Rows are points. To make a cloud, some directions were put in groups of two or more. Within a group, all points are equally far from the middle, so they leave a hole (a ring in 2 directions, a hollow ball in 3). The other directions are filled evenly. Then the cloud was stretched, turned, moved and blurred a little. How many holes are there, and how many directions does each take, smallest first?
In the rows, zero is written as 128.

Cloud:
[[147 142 116]
 [120 146  95]
 [158 150 150]
 [117 114 143]
 [ 81  93  50]
 [162 232 101]
 [149 167 160]
 [123 159 129]
 [146 228 136]
 [ 81 183 110]
 [ 58 173 135]
 [103 135 114]
 [ 49  55 120]
 [120 194 153]
 [155 168 122]
 [ 75 149  83]
 [ 84 143 133]
 [179 122 117]
 [106  67  84]
 [130 154 179]]
Holes: 0

Cloud (32 x 4):
[[164 133  93  93]
 [127 200 127 140]
 [ 70 157 190 156]
 [ 57 157 139 178]
 [159  94 118 171]
 [ 65 156 180 125]
 [ 91 119 184 175]
 [ 72 151 192 122]
 [ 77 176 202 124]
 [ 84 122  94  82]
 [ 58 148 165 149]
 [127 209 185 169]
 [113 187  89 141]
 [ 96  84 142 118]
 [178  98 155 144]
 [184 118 158  83]
 [153 104 132 184]
 [145 155  75 106]
 [116 130 192  74]
 [ 82 131 193 110]
 [ 88 174 115  98]
 [125 171  79 110]
 [175 117 171 172]
 [100 189 126 109]
 [127 110 169 190]
 [107 134 124  72]
 [ 69 116 155 116]
 [153  78  80 159]
 [138 205 164 103]
 [ 63 125 146 185]
 [ 98 113 111 213]
 [167 141  99 171]]
Holes: 1 (3)

Cloud (73 x 8):
[[ 50 183 154 156 160 164 125  86]
 [160  67 187 124 143 104 157 115]
 [169 117 189 144  94 150  95 166]
 [132 153 149 184  61 130 151  93]
 [143 165 179 163 134 127 169  33]
 [ 34 167 155 120 198 133 163 110]
 [ 13 117 148 146 107  87 105 146]
 [196 176 142 118 129 117 163  88]
 [130 108 199 179 177 107 132 123]
 [ 65 125 139 133  97 102 111  47]
 [ 48 154 215 118 128 135 114 131]
 [149 164  88  73 168 149 140 166]
 [149  61 163  92 171 150 161 104]
 [ 60  80 151 125 149 149 139 103]
 [223  81 145  80 161 123 113 172]
 [119 135  83 145 157 123 172 163]
 [ 68 166 162 170 108 124 167 166]
 [146  75 162  89 132  79 106 189]
 [157 163 170  91 185  80 129 111]
 [ 69 121 150 162  88 116 153 188]
 [166 117 190 106 154 108 151  36]
 [148 136  67 119 101  81  85 165]
 [ 46  93 185 138 182 144 131 157]
 [ 95 137 124  62 190 153 156 187]
 [110 160  80 158 118  73  72 160]
 [ 40 120 173 154 145 153 175 111]
 [ 97 177 169  95 157 199 110 146]
 [160 203 132 116  98 152 149  98]
 [184 113 157 125 164  91  97  76]
 [170 102 145  77 101  73 125  93]
 [ 67 123 132  96 132 169 147 207]
 [133 100 130  80 151 125 195 162]
 [ 83 116 211 146 186 145 121  74]
 [178 123 180 114 143 189 185 103]
 [170 172 173  51 150 166 163 121]
 [113 150 151  46 211 127 127 140]
 [113 169 153 109 201 115 125  56]
 [159 117 109  49 134 187 146 118]
 [148  89 166  90 124  85 129  62]
 [ 92 136 130 174  92 147  90 194]
 [160  86 176 171 155 170 125 130]
 [126 147 184  87 177  90  69 168]
 [132 141 106 140 152 158 119 232]
 [171 120 158  89 129 212 144  86]
 [122 142 133 116 222 177 125 172]
 [157 175 179 156  82 117 158  71]
 [106 174  77 122 128  66  94 155]
 [ 94  74 153 102 154  90 171 139]
 [ 81 177 156  56 189 146 138 103]
 [154 140 182 166 132 149 148 171]
 [120  84 137 151 114  49  95 153]
 [203  79 166 105 140 170 132  82]
 [107 209 127 165  82 126 121  90]
 [ 76 154 133 152 117  41 126 178]
 [106 186 183 121 114  57 140 101]
 [177 111 147 101 200 119  85 102]
 [153  51 158 141 131 109 101 185]
 [160 112  86  69 162 144  89 219]
 [124 124 187 186 107  81  92 141]
 [139 148 155 169  84 113 164  35]
 [ 97  75 153 115 135  75 166 117]
 [177 107 144 141 181 160  61 143]
 [ 65  85 188  84 175 120 105 144]
 [164 154 155 120  88 170  91 174]
 [184 137 215 130 152 179 117  98]
 [116 102 183  91 193 207 123 159]
 [ 18 175 172 132 111 124 131 147]
 [181  85 110  97 132 116 140 214]
 [205  86 130  94 160 137 150  95]
 [ 97 102 106  72  83 130 133 115]
 [125 150 171 185 143  80 137 159]
 [ 56 183 103 171 140 141 153 128]
 [113 104 151  94  66  91 167 116]]
Holes: 1 (8)

Cloud:
[[ 84 125 139  86 158 200  87 128 155]
 [ 86 192  83 135 128 199 100 118 150]
 [167 140 103  92  77 110 195 176 119]
 [126 126 190  88 118 181 158 102 126]
 [ 68 120 147 175  76 115 116 148 132]
 [145 103 133 161 155  68 185 123  66]
 [106 124  71 124  64 145 127 157 146]
 [ 80  82 188 142 145 166 118 170  87]
 [ 71  82 178 113 156 175 123 166 104]
 [141 194 120 107 146 197 178  81 134]
 [126 193  98 136 176 105  91  85  83]
 [ 78 151 170 135 182 160  55 119  93]
 [ 95 100 199 112 166 139 113 165 136]
 [213 135  82 139 142  92 133 106  49]
 [118 145 103 134 169  62 148 127  70]
 [163  81  43 133 130 127 148  88 115]
 [139  65 136 103 181 110 179 115 107]
 [165 190 180 156 114 153 109 125  96]
 [ 82 106 116  75 173 178 169 140 107]
 [127 118 117  52 153 185 176 136  79]
 [ 97 129 151 126 188 129  61 116 107]
 [130 174  49 141 138 145 130  95 163]
 [125 181 161 156  65 103  83  95 129]
 [161 134 147 144 133 156 109 145   7]
 [168 138 155 114 200 104 154 176 101]
 [170 119  85 107 187 183  98 120 114]
 [148 170 139 123 127 193 166 104 175]
 [139 117  86  97 122 148 137 190  53]
 [157 170 161  79 136 145 188 183 104]
 [112 153 213 129 131 154 120 186  70]
 [ 88 131 123 108 172 201  87  91 148]
 [206 118  84 101 186 137 137 127  95]
 [153 131 126  96 106 167 168 185  55]
 [120 133 149 134 134 161  88  78 182]
 [191 139  87 171 141 101 174 136 101]
 [107 113 138  55 128 191 131 187 119]
 [134 171  45 124 152 113 109 124  94]
 [ 80 137 164 180 116 163 101 107 171]
 [ 96 105 190 103 112 196 137 160 144]
 [176 191 138 104 102 137  75 118  78]
 [107 167  46 100  99 144 128 125 105]
 [122 231 172 116 118 117 131 132 134]
 [189 118  66 130  80 129 181  86 119]
 [168 139 143 116 176  98 180 190 111]
 [145 133  52 119 128 189  78  88  90]
 [129  95  97 173 138 157 179  87 136]
 [124  76 162 182 102 125 102 150 111]
 [135 126 135  98 148 187 117 206  75]
 [105 153  85  57 129 150 186 135 103]
 [132 100 160 121 106  50 142 174 124]
 [134 113 127 138 174 125  65  98  40]
 [114 141 168 105 110 107  63 119 149]
 [136  89 137 196 134 123  69 115 102]
 [ 92 122 121  58 122 180 161 184 103]
 [166 158 134  94 156 200 164  86 134]
 [154 155  78 159 149 190 118  79 151]
 [109 181  85  72  99 133  98 172 117]
 [121 100 193 110 123 130  88 173  66]
 [122 157 108 109 106 129 203 106 194]
 [119 146 203 114 168 112 127 190 120]
 [128 150 162 182  72 108 119 168  93]
 [101 122 143 118 168 103  60 141 107]
 [103 189 137  60 104 204 142 109 133]
 [108 152  83  73  72 129 118 157 173]
 [117 137 126  71  59 106 111  92 146]
 [103  68  98 105 165 114 165 133 120]
 [122 194 113 161  82 105 124 110  63]
 [ 92 141  84 115 109 191  69  77 128]
 [143 128  61  74 170 126 142 118 153]
 [130 153 138 137 162 122 170 208 129]
 [163 132  77 112  53 107 171 106 167]
 [ 91 153 115 188 124 117 116  67  87]
 [120 187 170 163 102 164 134 148  57]
 [174 147  75 115  44 134 137 131  95]
 [123 168 109  62 112 122 141 190 163]
 [ 85 214 111 124 119 205  92 139 131]
 [127 173 156 130  78  87  79  95 142]
 [156 155 101 104 124 207  77 122  55]
 [103 204 135 117  94 103 137 190 140]
 [ 78 142 109 141 133 164  79  78 171]
 [ 75 151 121  62  63 138 143 139 161]
 [176  82 131  65  93 148 165 148 114]
 [197 123  60 102 165 134 133 113  52]
 [126 156 140 102 134 103 117  52 114]
 [109 102 148 119 115 192  67  91  74]
 [166 160 127  99 126 143  60 166 105]
 [205 103 101  65 130 147 160 111 102]
 [185 106 160 160 124 105 142 106  43]
 [100 156 122 156 161 101  87  71 144]
 [185 130  69 168 154 130 155 120  53]
 [127 122  78 114 140 128 139 200  99]]
Holes: 3 (2, 3, 4)

Cloud, 95 rows:
[[123 157 149 132  84  87 161 125 113]
 [ 50 141 159 119 144  67 100 155 125]
 [ 96 160  41  94 165 135 137 227 128]
 [146 124  46 198 176  73 112 112  93]
 [ 77 119 186 114 113 117 152  64 106]
 [143 155  64 207 131  81  70  77 103]
 [ 83 108 116 147  90  68  77  99 128]
 [178 135  69  92 167 106 140 177 139]
 [183  58 125  86 127 191 143 109 114]
 [124 206  57 165 151  75 115 195 119]
 [172 125  69 166 173  67 121  78 116]
 [117 164  72 134 143 115  93 216  76]
 [ 80 109 128  88  96 168 135  97 150]
 [ 33 134 113 107 126  80  97 188 115]
 [ 72 165 152  49 127 111 158 188 162]
 [174 162  25 152 154 109  86 183 100]
 [ 94  85  61  97 138 155 173 149 131]
 [115  36 159  47 127 162 151 115  99]
 [105  83 148 102 103 126 113  56 157]
 [140 162 139 172 129  60 146  76 123]
 [119  85 141 163 156 101 157 162 124]
 [ 98 135 121  73  79  71  96 148 112]
 [182  89  35 177 142 125  96 130  47]
 [ 93 145 102 172 128  67  88 204 118]
 [ 47 148 134  85  98 114 111 192 101]
 [ 66 139  81 150 137  97  93 203 104]
 [115  86 106 121 100  74  81  69  94]
 [118  54 159  64 120 168 105  61 110]
 [ 86  98 114 143  89 114 121  74  97]
 [132 145 143 204  90  50 102 144 105]
 [ 86 148 140 147 102  60  62  56  86]
 [192  98  71 160 148  94 116  50  89]
 [ 55 122 163  53 122 173 114  99 142]
 [153  95  48 159 144  55 131 136 115]
 [103  45 184  59 151 193 130  94 129]
 [121 134 167  54  99 144 147 119 129]
 [ 88  86 148 104  99  47 107  97 138]
 [ 87 150 136  95  99  98  96 162  57]
 [111 119 178  95 148 118  89 136  72]
 [150  84 106 166  98  53  97  68  85]
 [112 168  95  95 135  81 113 217 141]
 [ 69  95 143  45 173 116 141 147 103]
 [ 18 145 129  69 112  55  93 121 139]
 [138  83  73 145 183  98 132 131 154]
 [122  31  98 150 113 143 120  97 103]
 [167 147 127 155 133  99 116 184 115]
 [184  95  48 175 139 148 140 147  50]
 [153 132  61 182 146 101 114  39  86]
 [122 158 178 104  85 118 129 119 109]
 [ 90 149 103 159 137 155 126 185  82]
 [209  58 120 118 145 135 101 134 143]
 [147  51 121 105 172 182 127 109  79]
 [220  72 137 158 114 118 113  77  76]
 [176 123 138 145  89  94  61  82  77]
 [ 71 103 165  80 117  88 137 185  93]
 [122  34  94 110  94 137 103 116 100]
 [114 145 130 133 119 134 189 129 107]
 [ 88 147 156  79 124 156  82 166 106]
 [ 72 118  98 126 136 127 161 109  84]
 [199  72  34 139 163 131  96 137  98]
 [105 161  90 133  91 145  80 151  76]
 [122  76 127 120 136 220 131 130 129]
 [102  88  72 124 131 140 127  87 146]
 [142  39 100 153 165 150 149 128 148]
 [146  72  69 138 150 124 103  66 123]
 [106 123  46 164 111  93  87 151  68]
 [132  60 157  66 100 185 107 116  90]
 [146 139  74 132 174 120  89 175  58]
 [ 93  85 174 123 112  41 106 120 119]
 [ 18 148 146  89 127  67 108 145 115]
 [100  74 221  83 123 134 103  85 107]
 [125  98  76 113 197 147 148 114 142]
 [129  89 150  55 145 197 147 164 111]
 [113 158  52 189  94 113  99 117  87]
 [103  61 165 125 172 119 146 157 139]
 [105 157  46 201 126  46  83 150  86]
 [189 137  67 134 173  80 127 161  91]
 [143 101 127 153 113  65 169  61  77]
 [188 109  51 182 154 162  77 155 125]
 [ 74 133 121 101 144 139 156 214 115]
 [143 126  82 158 120 173 148 113 110]
 [100 172 103 100 102 147  71 128 100]
 [155  93  90 163  94  52  92  87  78]
 [133  77 102  84 177  91 150 192 120]
 [ 34 130 146 114 118 121  90 173 121]
 [183  56 129 105  93 156 128 125 119]
 [ 42 128 153  86 142  74 141 148  89]
 [145 107  57 123 150 171  57 152 145]
 [123  66  78 139  97 174 114 154  95]
 [ 93 159 130 158 158  58 121 159 127]
 [123 129  50 159 145  73 123 164 157]
 [ 90 117 127 104 174 106  64 149 116]
 [ 68 125 141 104 143 133  82 213 155]
 [131 130 126 183 151  69 113 149 135]
 [173 179  22 156 148 132  85 124  72]]
Holes: 2 (3, 4)

Cloud, 90 rows:
[[176 103  93 109  94 136  63 138 163]
 [162 187 136 178  89  74 115 118 115]
 [140 136 144 210 171 123 163 189 174]
 [194 110 104 173 149 117 128 111  70]
 [207  95 101 106 131 177 137 136 148]
 [166 165  83 160  96 157 125  64 147]
 [ 90  87 156 106 135 128 184 186 110]
 [116 154 180 111 120 133 204 125 117]
 [ 86 214 134 145 159 143 142 180 100]
 [ 79 159 179 141 184 155 147 114 145]
 [216 106 165 122 132 155 155 120 196]
 [144 153  92  58 158 187 176 129 122]
 [ 60 148 162 124 177 137 163 128 161]
 [177 154  68 167 139  96  88 214 137]
 [206 206 130 114 137  91 110 133  89]
 [ 86 118  84 114 113 107 155 188  85]
 [172 161 109 161 182 116  82 105 114]
 [126 146  40  98 113  97 134 192 190]
 [157 153  63  55 141  96 174  90 119]
 [175 147  67 135  89 123 138  66 115]
 [105 188  48 141 143  60 109 164 179]
 [134  89 133 102 128 106 109 202 175]
 [172 138  75 103 161 108 159 164  48]
 [208 218 133 168 182 118 140 167 123]
 [151 174 105 131 138 136  91 187  53]
 [191  84 158 168 137 160 102 193  81]
 [ 95 129 156 172  49 114 126 106 154]
 [206 190 109 119  93 110 118 165 157]
 [124 162 219 187 166 165 120 148 148]
 [211 130  50 143  93 134 121 147 128]
 [202 134 153  86 112 104  76 114 128]
 [159  90 165 133 183 110 163 168  85]
 [ 63 144 139 172 162 121 162 170 150]
 [115 138 105 170  73 115 101  73 189]
 [214 128 111 142 134  83  88 177  94]
 [114  58 112  92 149 160 152 130  68]
 [120 132 216 175 117 121  84 141  96]
 [214  87  75 169 122 129 119 179 133]
 [242 130 113 184 128 124  96  73 148]
 [169  53 124 165 114 182  94 144 118]
 [164 166  30  97 133 102 119  88 179]
 [144 111 137  88  95 131 171  49 144]
 [134 166 220 129 117 156 170 155 101]
 [ 83 137 162  66 201 182 196 134  65]
 [203 163  61 144 147  53 119 155 111]
 [118 173  96 117 189 162 112 102 132]
 [147  67 210 129 114 198  90  68 134]
 [129 135  40 121 130 100  82  96 168]
 [221 191 170 133  91 139 134 109 179]
 [123  57 166 206 115 117  88 161 188]
 [175 188 106  75 171 143 196 174 100]
 [132 135 128  71 112 120 186 159 171]
 [137 105 166 106 213 168 141 204 114]
 [176 139  63 137 167 131 169 176  72]
 [149 186 156 176 141 188 106 132 104]
 [142  87  91 171 116 108  69  92 128]
 [ 82 135 151 109 153 181  91 171  88]
 [189 137 123 136 121 194 128 145  74]
 [179 127 209 149 174 176 132 196 114]
 [ 92 188 152 135 165 111  81 116 103]
 [186 161 144 100 158  94 172 129  90]
 [127  91 175 107 122 196 172 157 155]
 [117 106 157  84 220 138 185 158  83]
 [140 161  64 124  95  55 165 147 185]
 [149  78 110 186 162 127 102 173 168]
 [176 152 140 187 162 114 168  87 115]
 [174 152 107  99 108 104 167 104  81]
 [135 109 165 107 100  96 107 193 148]
 [108  48 173 106  83 156 140 144 140]
 [177 121  34  91 138 123 122 190 116]
 [137 125 131 140 130  83  63 197 164]
 [143 138 218 171 124 155 103  57 164]
 [117 139 158 135 111 175  94  92  74]
 [157 180 193  96 149 110 131 142 155]
 [159 133 164 156 131  73 136 194 168]
 [ 93 106 195  64 126 160 119 119 159]
 [117  88 223 184 131 182  86  94 141]
 [150 141 160 164  78  78 128 134  99]
 [171 105 183 111  81 147 102 137  89]
 [151 193  44  90 156 156 130 110 133]
 [ 48 166 130 104 167 100 184 190 115]
 [ 76  74 127  82 112 159 141 163 143]
 [ 86 144  80 144 154 159 113 171 110]
 [153 167 138 159 162 162 141  98 193]
 [131 210  73 129 219  99 175 187 114]
 [146 111 203 119 101 198 133 114  70]
 [165  84 101 124 139  55 119 139 164]
 [149 227 183 159 138 140 146 124 152]
 [209 109 112 115 157 138 138 193 136]
 [166 102 100 110 123 111 127  45 118]]
Holes: 1 (8)
